Rows are points. Any point is a mix of the corners, with weights that add up to 1. It lies inside the corners' shape when no weight is negative. Say inside or outside, and name the corners with a negative weight.
(in the rows, 128 means zero)

Corners:
(1): [121  80 172]
(2): [ 86 102 165]
(3): [142 127  24]
(4): [142 149 149]
Points:
[139 143 141] => inside
[114 105 183] => outside (3)
[107 102 154] => inside
[114 108 187] => outside (3)
[115 109 116] => inside
[139 143 146] => inside
[ 93  96 139] => outside (4)
[127 115  85] => inside

Corners:
(1): [ 80 102 135 156 127 191  72 115]
(2): [ 59 123  95 140 156 122  98 127]
(3): [ 88  97 106 134  90 130  73  99]
(4): [105 104 139  86 141 169  82 114]
(5): [116 126 118 154 150 100  68 116]
(6): [169 179 216 168  41  83 152 215]
(7): [177 225 163 174  79 117 146 120]
(8): [116  75 167 142 107 121 134 131]
(9): [115 114  76 155 137 174 105 116]
Points:
[119 133 154 138 107 130 103 132] => outside (9)
[136 147 149 155 105 125 122 124] => inside
[114 100 145 145 114 124 112 126] => inside
[106 128 117 148 132 145  90 102] => outside (6)
[112 117 130 143 111 119 103 126] => outside (1)
[110 144 108 147 120 141  80 100] => outside (6, 8)
[138 159 158 156  86 119 122 141] => inside
[ 77  72 111 131 176 145  61 110] => outside (3, 6, 7)

Corners:
(1): [135 146 123 142 118 110 141 116 122 140 137]
(2): [128 146 118 140 141 137 127 117 152 137 112]
(3): [136 135 108 153 135 112 126 154 122 136 139]
(4): [133 131 144  88 128 146 120 134 111 130 102]
(5): [139 149 123 149 103 181 126 129 133 146 119]
(6): [131   7 159 118 136 102 133 123 150 125  88]
(7): [125 138 133 151 109 115 126 135 132 104 133]
(8): [116 143 159 134 131 114 127 123 130 144 123]
(9): [120 143 131 141 132 129 140 142 113 109 104]
(10): [ 88 107 145 131 127 102 135 134 120 118 135]
(11): [124 125 129 126 118 111 122 141 117 145 104]
(12): [130 145 115 154 119 106 149 142 152 150 137]
Points:
[135 124 125 140 123 120 135 133 133 133 117] => outside (8, 10)
[126 126 130 135 122 116 129 136 125 133 118] => inside
[124 129 134 133 121 129 132 129 134 136 116] => outside (3)

Corners:
(1): [140 128 218 141 145 104 156 120 137 143 154 123 148 114 130 138 149 160]
(2): [145 152 144 106 103  97 117 125 111 105 109 153 129 129 120 114 145 145]
(3): [151 136 102 123 125  98 111 136 118 164 145 135 135 129 117  98 144 120]
(4): [126 144 106 141 103 112 109 134  91 143  57 154 116 135 131 135 143 137]
(5): [151 138 141 142 122 131 118 129 120 129 142 151 143 143 120 162  51 120]
(6): [138 145 178 133 104 113 152 142 113 137 141 130 110  20 141 112 121 156]
(7): [135 100 142 136 113  94 116 121 151 119 115 154 118  92 146 122 120 145]
(8): [129  83 163 134 115 120  99 116 108 105 132 160 115 126 148 101 135 149]
(9): [ 94 140 128 148 152 134 169 118 150 158 154 142 134  66 129 120 152 131]
(10): [109 132 159 137 124 196 100 133 128 138  76 124 198 111 128 176 150 119]
(11): [103 154 121 123 125 129 117 154 126 136 142 124 118 135 139 134 150 138]
(12): [151 140 107 136 160 111 176 114 142 134 154 101 139 137 129 110 117 134]
(13): [138  89  96 120 137 130 134 118 151 143  97 156 115 132 136 162 151 104]
(14): [125 142 117 136 117 102 116 130 127 146 133 107 108 113 133 165 137   7]
(15): [130 135 156 118 120 133 120 107 121 154 137 116 127 126  87 142 108 147]
(16): [125 133 138 135 113 143 109 121 138 150 142 141 112 112 139 146 146 105]
(17): [137 152 104 137 127 101 100 122  97 124 122 146 131 136 139 148 142 149]
(18): [132 108 105 119 196 102 142 116 156 168  81 147 134 113 137 100 116 110]
(19): [128 113 118  74 111 132 112 109 111 151  61 137 135 134 140 136  85 141]
Points:
[131 142 155 142 119 115  92 147 113 128 112 147 138 116 142 136 142 123] => outside (9, 12, 13, 15, 19)
[114 134 133 142 122 146 120 120 128 136 132 131 137 139 130 166 127 125] => outside (2, 3, 6, 18)
[137 123 142 135 137 113 129 130 135 129 140 138 140 113 136 128 137 125] => outside (4, 15, 16, 19)
[133 135 139 130 130 113 124 125 119 137 120 136 135 117 130 128 117 132] => outside (13, 16)
[129 131 126 131 132 123 123 125 126 141 110 133 134 119 132 137 132 114] => inside

Corners:
(1): [148 161 120 118 174 109 133 119 146  44 157  86 177 140 126  85  69  96
 193 145]
(2): [124 114 136 167  99 179 137 107 111 165 134 144  92 169 191 140 168 182
 121 117]
(3): [135 118 100 126  47 191 119 141  98 171 114 189  99 100 158  85 154 128
 155 145]
(4): [149  98 124  66 112 116 112  91 104 124  67 168 168 109 122 111 155 117
 162 171]
(5): [220 100 116 116  76 103  91  84  93 171  75 121  94 139 152 104 169 110
 178 122]
(6): [207 171 160 115  91 119  78 146  91 133  96 183 119 180 146 101 167 155
 174 174]
(7): [163  77 151 104 106  99  98 126 119 103  87 174  92 103 204  96 140 168
 142 137]
(8): [127 152 150 133 136 110 198 145 140  92 115 126 138 153 116 188  83 113
 125  46]
(9): [ 88  77 162 149  52 139 170 176  73  49 182  71 112 182 122 157  97 136
  87  41]
(10): [ 75 170 214 169 108 142 141 159 131  54 148  64 133 141 118 194  93 173
 134  78]
(11): [132  60 161 153 112 149 108 168 160 192 151 151 122 155 168 151 143 159
 145  95]
(12): [108 186 123  81 177  93 112 118 160  81 130  97 151 126  55  68 120 111
 132  95]
(13): [137 179 103 170 171  62 106 157 149 131 111  87 197 120 148 125 137 126
 137  82]
(14): [174 164 112 133 226 118 101 130  83 133 123 127 150  96 103 111 109  73
 141 164]
(15): [163 144 122  95 140  82 143 118 138 175 130 119 132  74 156  76 145 119
 155 192]
(16): [101 198 117 121 165  68 113 117 144  70 146 126 128 134 124 132 129  57
 175 128]
(17): [161 131  77  85 126 116  89 159 121 150  61 135 113 125 165 124 128 121
 150 188]
(18): [158 161  93 126 163  75 100 117 219 111  97 150 170  94 107  90 110  62
 128 189]
(19): [158 146 100  83  83 113 104  70  94 182 137 169 140 109 161 110 126 157
 143 160]
(20): [162 120  92 136 106 118 125 118  96 136 121 151  91 118 122 124 160 185
 181 141]
(21): [182  97 131 112 103 151 116 125 150 145 138 137 111 130 176 162 182 170
 125 113]
Points:
[149 117 133 107  98 132 121 131 104 107 112 144 118 135 115 115 111 141
 146 128] => outside (2, 13, 15, 16, 21)
[143 142 125 119 129 124 112 134 123 140 118 147 130 122 152 119 142 140
 157 136] => outside (5, 9, 18)
[140 126 131 120 127 125 124 125 117 129 123 124 130 129 145 125 130 129
 142 120] => outside (6, 18, 20)
[143 149 129 125 133 108 123 128 126 121 126 110 136 129 126 128 129 127
 150 129] => outside (3, 7)
[177 131 106 106 131 110 100 120 122 169  91 167 131 108 163 106 149 113
 149 168] => outside (1, 9, 10, 12, 20)
[156 155 115 149 122 122 116 139 130 157 121 130 131 126 156 130 138 127
 156 136] => outside (4, 7, 9, 12)

Corners:
(1): [171 174 128 144 123 120 128 119 150 148 123  96 115 136 118 191 139 147
 135 123]
(2): [112 140 146 121 123 127 150 180 135 152 135 140 115 142 120 105 124 124
 146 108]
(3): [113  92 127  90 104 106 111 117 154 114 112 135 126 111 139 108 108 155
 126 127]
(4): [131 142 124 139 112 133 128 111 134 139 127 141 146 108 114 122 115 143
 150 150]
(5): [133 127 110 125 122 132 133 145 124 145 239  95 132 144 105 136 147  72
 165 115]
(6): [ 77 150 136  98 159 117  83 152 130 163 138 135 120 141 164 100 129 131
 119 124]
(7): [149 180 115 111 132 104 116 142 128 159 110 139 131 167 199 112 122 147
 140 136]
(8): [155 141 122 128 121 143 135 146 112   7 103 151 106 144  86 137 125  99
 149 147]
(9): [123 118 144 170 112 109 123 106 132 160 145 136 118 128 140 115 127 149
 121  84]
(10): [ 89 109 113 128 116 129 153 132 140 111 119  99 163 121 118  99 128 121
 147  95]
(11): [ 96 162 157 120 109 132 156 169 109  98 105 140 140 108 141 115 153 140
 148 107]
(12): [153 152 129 117 125 127 137 110 161 168 125 126 125 134 158 166 121 144
  89 147]
(13): [115 110 144 156 124 101 140 134 121 147 125 118 124 108 134 119 134 133
 123 136]
(14): [ 85 123 128 119 107 126 148 116 111 147 118 137 121 148 117 112 107 139
 138 127]
(15): [159 143 125 108 139 138 143 145 120 144 137 116 117 108 118 113 126 144
 136 136]
(16): [140 103 136 138 166 130 137 143 104 117 111 148 115 101 104 162 129 134
 142 118]
(17): [105 141 206 120 111 142 143 105 149 175 160 115 146 108 143 111 143 113
 133 118]
(18): [115 112 148 123 140 136 150 161 108  65 109 148 130 147 104 116 144 155
 159 123]
(19): [156 109 122 127 124 152 117 128  97 133 102 116 128 112 111 127 143 121
 126 134]
(20): [133 120 140  85 129  98  66 112 113 162 111 134 143 115 110 105 108 137
  85 125]
(21): [109 129 121  94 125 135 145 108 160 158 125 126 134 114 126 109 177  99
 141 118]
Points:
[134 139 136 116 123 124 123 136 124 137 125 129 123 123 130 128 121 135
 129 135] => outside (9, 10, 18, 21)
[128 126 133 124 127 131 133 140 122 129 127 127 128 127 119 124 133 128
 138 122] => inside
[123 124 131 124 123 126 130 130 124 135 135 127 127 126 123 124 129 129
 137 122] => inside
[136 143 128 127 104 127 133 129 127 122 134 124 137 143 129 126 123 128
 142 125] => outside (6, 13, 15, 16, 21)
[135 139 120 111 131 130 129 139 125 130 121 128 127 131 128 127 128 133
 135 133] => outside (9, 13, 17)
[119 127 130 113 124 122 124 125 131 141 124 125 136 122 122 114 132 126
 128 120] => inside
[121 131 130 117 122 129 130 134 121 126 132 129 129 131 117 118 128 126
 142 120] => outside (12, 13)
[124 131 139 124 125 128 133 133 129 138 131 123 122 119 121 128 134 128
 129 117] => outside (4, 7, 18)

Corners:
(1): [117  98 132 102 143 103 126 122 141 136 150 120 121 112 129 148 114 120
 155 140]
(2): [162 125 110  97  77 131 114 139 106 135  81 127 185 105 165 144 114 118
 119 249]
(3): [120 161 135 109 150  91 140 110  93 127 131 162 113 116 146 131 140 145
 129 118]
(4): [134 141 115  95 146  97 136 132 142 113 138 154 124 137 120 115 147 115
 129 115]
(5): [139 149 147 125 157 137 162 120 129 131 153 154  99 122 110 145 140 143
 114 159]
(6): [108 162 139 112 136  76 130 144 123  98 140 133 112 110 120  90 121 108
 129 137]
(7): [141  96 143 113 142  61 120 149 141 141 127 145 157 130 162 137 117 129
 147 114]
(8): [145 155 121 103  80 123 117 125  93  36 145 151 145 124 166 120 127 132
 110 153]
(9): [152 128 131  95 128 100 146 111 105 112 136 122 117 122 145  81 125 109
 130 136]
(10): [134 141 145 138 155 133 144 134  73 118 115 155 139 123 119 108 137 173
 133 108]
(11): [108 124 155  96 136 126 152 109 132  90 154 157  94 126 132 133 130 171
 114 132]
(12): [137  97 139 152 134 127 127 154 116 131 123 151 157 123 146 139 131 116
  64 126]
(13): [119 139 116 112  93 124 123 108 134 118 119 158 104 122 144 132 120 134
 156 132]
(14): [136 132 155 104 137 125 123 126 150 130 124 129 128 120 124 136 144 114
 109 142]
(15): [139 114 152  97 139 101 122 114  81 133 147 138 119 144 149 114 120 184
 144 195]
(16): [115 161 121 124 125 109 140 142 104 116 149 133 159 133 153  85 151 142
 116 109]
(17): [125 142 139 146 145  93 152 111 132 160 123 149 165 123 108 130 141 115
 121 111]
(18): [130 146 143 110 122 124 129 131 136 117 156 131 111 131 128 166 131 186
  62 121]
(19): [108 154 111 118 128 100 130 115 138 135 100 144 117 178 158 142 114 119
 157 112]
(20): [133 109 146 110  90 128 157 143  75 114 157 159 108 147 142 122 153 133
 138 119]
(21): [130 152  95 156 138  99 126 126 149 121  74 103 123 107 138 137 164 108
 133 111]
Points:
[133 136 133 112 135 107 135 128 107 114 134 141 124 127 143 121 132 143
 126 141] => outside (13, 14, 17)
[133 139 134 110 125 112 133 128 121 114 135 141 117 129 142 127 134 137
 117 148] => outside (1, 10, 17)
[131 138 130 116 129 112 138 122 128 123 126 145 133 126 133 133 137 130
 128 122] => outside (6, 12, 15)
[131 128 137 118 124 114 134 124 118 117 129 142 124 124 139 135 130 137
 122 140] => outside (4, 16)
[129 117 150 105 127 102 138 131 118 135 153 146 131 122 138 128 125 138
 119 145] => outside (4, 8, 10, 19, 21)
[134 125 135 104 119 114 132 130 110 110 136 148 131 126 146 118 125 127
 129 149] => outside (17, 18, 21)
[130 138 127 124 128 106 129 131 121 128 120 140 137 128 141 134 134 131
 127 135] => outside (9, 11)
[130 130 135 114 124 112 139 130 112 118 135 145 126 129 136 124 137 134
 126 133] => inside

Corners:
(1): [102  95 142 115 152 137 108  67 165 155 157 110 138 160 120 160 156 101
 165  97]
(2): [156 129  82 152 140 208  79 144 146 149 111 121  73 183  64 156 161 155
  94  70]
(3): [163 101 126 157 129 150  87 152  86 141 144  68 102  80 204 104 133 120
 194 163]
(4): [171  88 186 154 126 187 122 131 142 172 176 119 127 123  63 143 162 139
 178 135]
(5): [ 99 102 149 136  89 183  85 122 160 140  74 170 127  71  78 152 125 161
 154 161]
(6): [139  82 199 128  61 198  87 145 168 138  61 193 147 168 167 131  96 167
 143  88]
(7): [105  95  85  84 180 119  89  91 133 121 109 114 110 127 109  80 131  81
 162 140]
(8): [144 166  61  90 131 166 166 129 164 144 130 124  95 109 175  78 111 151
  96 164]
(9): [123 140 185 180  70  93  83 112 133 162 171 133 123 109 164 104 194 109
 101  99]
(10): [136  94 157  91  74 147 147 158 116  86  57  78 105 145 179  77 138 163
 124  90]
(11): [135 119  89  90 100 150  94 115 105 125  48  93 155 142  95  91  53 116
  70  77]
(12): [124  60 186 124 172 127 160  60 200 100 149  38 138 207 135  91 170 159
 103 166]
(13): [158 183 131 107 188 119 139 124 169 114 165  57  88  66 112 115 161 114
 193 135]
(14): [131 146 146 178 115 153  94  58 191 110 147 174 125 100 100 152 165 171
 130 140]
(15): [155 153  65 113 187 186  80 153  93 142 104 146 118  92  74 159 153  97
  99 157]
(16): [ 80 150 158  93  96 100 111 153 130 113 123 138 135  49 119 123 111 175
 129 134]
(17): [ 97 102 202  92  46 152 105 150 128 143 119 189 118 198 168 153  63 114
 171 196]
(18): [204 154  61  59 184 118 168 134 129 157 177 117  69 116 160 119  86  72
  85 135]
(19): [102 165 124 155 191 188  91  67 164 178 103 152  89 144 120 125 103 131
 182 145]
(20): [159 177  78 161 133 120 170 163 138 162  94 138 122 184 101  72 109  94
 104 112]
(21): [153 142 142  91 128  99  88 132 111 149  83 157 136 130  97 119 102 146
 104 127]
Points:
[134 122 143 121 121 148 108 129 135 139 118 132 114 143 123 129 122 125
 138 132] => outside (8)
[136 127 139 137 117 159 115 118 151 137 128 124 118 122 126 125 134 141
 132 129] => outside (7, 21)
[122 120 125 119 127 156 102 110 145 148 108 145 127 137 102 126 113 128
 122 128] => outside (3, 10, 13)
[131 130 134 121 130 140 113 123 143 141 124 134 113 130 128 120 130 128
 139 138] => outside (11)
[129 126 106 107 129 154 115 117 140 133  97 130 120 136 130 111 106 135
 114 134] => outside (4, 9, 13)
[126 113 145 162 138 163  80  87 152 128 131 133 126 115 125 128 182 164
 130 127] => outside (5, 11, 13, 17, 18, 20)
[132 130 130 124 132 149 110 119 152 133 122 134 108 126 134 124 136 136
 135 138] => outside (4, 11)
[125 125 126 113 135 143 107 115 141 132 113 122 116 124 118 114 122 124
 141 132] => inside

Corners:
(1): [147  74 207 128 126 126  97 109 120 110 121 109  55  70 156 128 134 140
 139  98]
(2): [ 58 104 106 142 116 113 102 169 154 141 116 168 110 133 152  86 142  87
 147 139]
(3): [ 92 154 108 113 100 157 114 167 142 113  93 140  88 135 107  90 142 102
 150 112]
(4): [134 104 166 180 118 128 129  83  93  54 129 113 105  61 153 119 176 136
 158 135]
(5): [167  69 163 182 131 146 105  72 114 166 116 149 143  53 141  78 155 205
 134  76]
(6): [107 155 119 135 129 132  72  91 122 111 166 104 150 226 130  90 121 211
 111 149]
(7): [131 157 173 141 124  91  81  63 108 102 160 181 114  47  98 142 144 163
 120  92]
(8): [118  83  92 125 101  97 132 139 144 134 121 136  58 112  45 130 106 120
 134 203]
(9): [ 75 103  88 179 107 139 173 147 181 107  85 106  88 124 137  95  87 102
 168  80]
(10): [169 134 124 103 132  59 112 106 120 122 138  65 113  45  89 113 179 126
 100 120]
(11): [ 92 173  73  93 185 150  73 163  89 120 179 143 140 204 127 156 103 235
  94 147]
(12): [105 139  58 157  85 119  87 130 161 111 130 122 107 105  80 151  84  81
 152 143]
(13): [ 78 104  68 182  77 129 128 163 153 128  89 140  63 122 149  83 100  94
  75 121]
(14): [146 176 103 180 222 158  74 174 112 144 209 114 111 163 143  81 112 226
  85 128]
(15): [ 64 106 103 172  40 107 115 208 169  88 144 141  99 146  91 134 114 101
 132  91]
(16): [180 127 149 168 117  60 129 127 105 125  92 117  84  74 141  96 171 145
 173  99]
(17): [170  92 157 137 155  72 123 103  54  80 123 117 142 113  87 127 126 130
 180 107]
(18): [187 136  85 126 169 121  81 146 177  77 172 150 192 196 105 117 125 240
  89 162]
(19): [213  73 165 158 100 103 149  62 128 146 171 155 104  73 162 137 130 120
 134  73]
(20): [140 196 185 164 143 149 100 188 105 115 164  81 164 172 118 165 119 238
  69 177]
(21): [130 118 127 180 169 119 131  72 109 147 102 118 111 142  96 159 171 144
 118 101]
Points:
[130 112 142 151 109 122 116 136 134 110 128 130  98 105 134  97 137 135
 133 115] => outside (11, 12, 21)
[136 127 143 142 120 112 102 117 109 113 143 119 108 107 104 135 143 147
 134 116] => outside (2, 9, 13, 18)
[141 126 120 148 131 110 107 133 133 110 133 131 121 130 123 110 137 161
 130 126] => inside
[135 115 124 151 122 118 114 129 134 123 140 138 115 123 133 117 128 145
 121 121] => inside
[132 124 142 148 130 111 105 114 111 126 138 125 110 114 118 127 146 151
 135 115] => outside (9, 13, 18)
[119 127 139 150 125 127 107 124 117 116 136 129 105 123 120 122 128 150
 145 119] => outside (10, 13, 18)
[128 123 122 150 117 118 112 129 130 112 123 125 104 109 119 116 132 135
 139 120] => inside
[133 114 118 143 130 115 111 137 129 121 133 120 107 131 111 117 124 147
 128 129] => outside (4, 7)
[140 123 122 147 129 103 115 128 127 114 138 122 107 120 119 124 130 149
 125 127] => outside (3, 5)

Corners:
(1): [124 143 133 116 148 129 140 129 115 148 137 100 147 121 125 157 107 148
 119 130]
(2): [104 121  99 125 123 127 102 132 112  63 126 195 115  96 125 120 142 134
 145 147]
(3): [117 151  90 117 114 118 116 160 137 134 120 132 170 141 147 136 118 142
 101  87]
(4): [133 152 103 112 104 133 109 155  93  38 120 193 163 140  97 119 112 128
 126 145]
(5): [142  72 124 144 176 130 193  87  69 148  94 115 136  97 124 109 128 145
 113 141]
(6): [ 89 146 111 105 106 183 115 146 105 147 118 115 167 144 115 131 130 153
 115  79]
(7): [108  96 101  99 115 117 127 140 150   7 118 162 162 138 143 112 111 111
 131 148]
(8): [139 149 114 114 116 123 130 146 104 145 150  96 177 130 162 151 146 149
 122 140]
(9): [157 137 144 127 172 129 123 146 130 151 122  88  36 102 147 120 134 153
 137  91]
(10): [125 150 149 159 131 141 142 112 134  78 156 102  88  31 130  95 134 137
 165  87]
(11): [140 157 124 145 154 149 108 118 113 155 117 120 126 116 140 115 116 153
 130 135]
(12): [138 117 123 142 121 119 113 165  86 154 124 100 137 120 132 130 106 145
 115 141]
(13): [127 154 133 149 116 130 114 132 136 111 126 130 133  73 110 107 164 117
 142 138]
(14): [142 110 135 180 131 147 133 147 116 157 145 106 132 147 126 123 111 148
 101 138]
(15): [146 152 118 151 126 131 103 149 135  79 113 111 165 151 158 153 100  45
  88 130]
(16): [143 158 141 138 133 130 150 161 128 155 111  79  75 136 158 139  89 166
 150  83]
(17): [139  92 123 123 215 122 151 127 103 138 143 117 141 120 141 116 143 150
 176 115]
(18): [131 143 147 113 114 119 103 119 135 130 154 106 149 125 158 118 137 111
 123 106]
(19): [103 151 122 135 174 125 110 142  75 156 140 107 148 131 125 113 158 155
 126 128]
(20): [124 152  77 124 113 130 132 153 112 114 134 153 119  96 119 106 117 119
 140 159]
(21): [125 118 128 108 147 120 133 163 100 123 132 165 146 124 143 115 121 146
 139 159]
Points:
[123 152 124 129 135 141 122 142 112 125 136 128 138 120 131 125 126 140
 140 124] => outside (3, 5, 7, 9, 12)
[132 127 128 137 143 135 127 137 115 123 129 120 119 116 132 119 124 136
 131 125] => outside (3, 8)
[126 139 118 130 147 140 135 140 114 128 125 107 133 130 136 129 118 144
 129 108] => outside (2, 12, 13, 18, 21)
[127 137 119 139 140 138 118 147 108 131 116 130 131 123 130 122 123 143
 123 110] => outside (1, 7, 8, 18, 20)
[131 146 123 133 135 132 117 143 122 122 131 116 130 120 137 126 124 134
 131 117] => outside (5, 21)
[132 118 118 126 138 138 135 141 119  94 119 141 132 127 147 126 117 140
 133 121] => outside (1, 12, 13, 18, 19, 20)
[125 130 121 126 137 132 129 138 110 120 130 128 130 113 131 119 129 146
 134 124] => outside (15)
[122 136 117 125 128 137 119 139 114 116 129 130 150 120 128 123 130 132
 123 124] => outside (16)
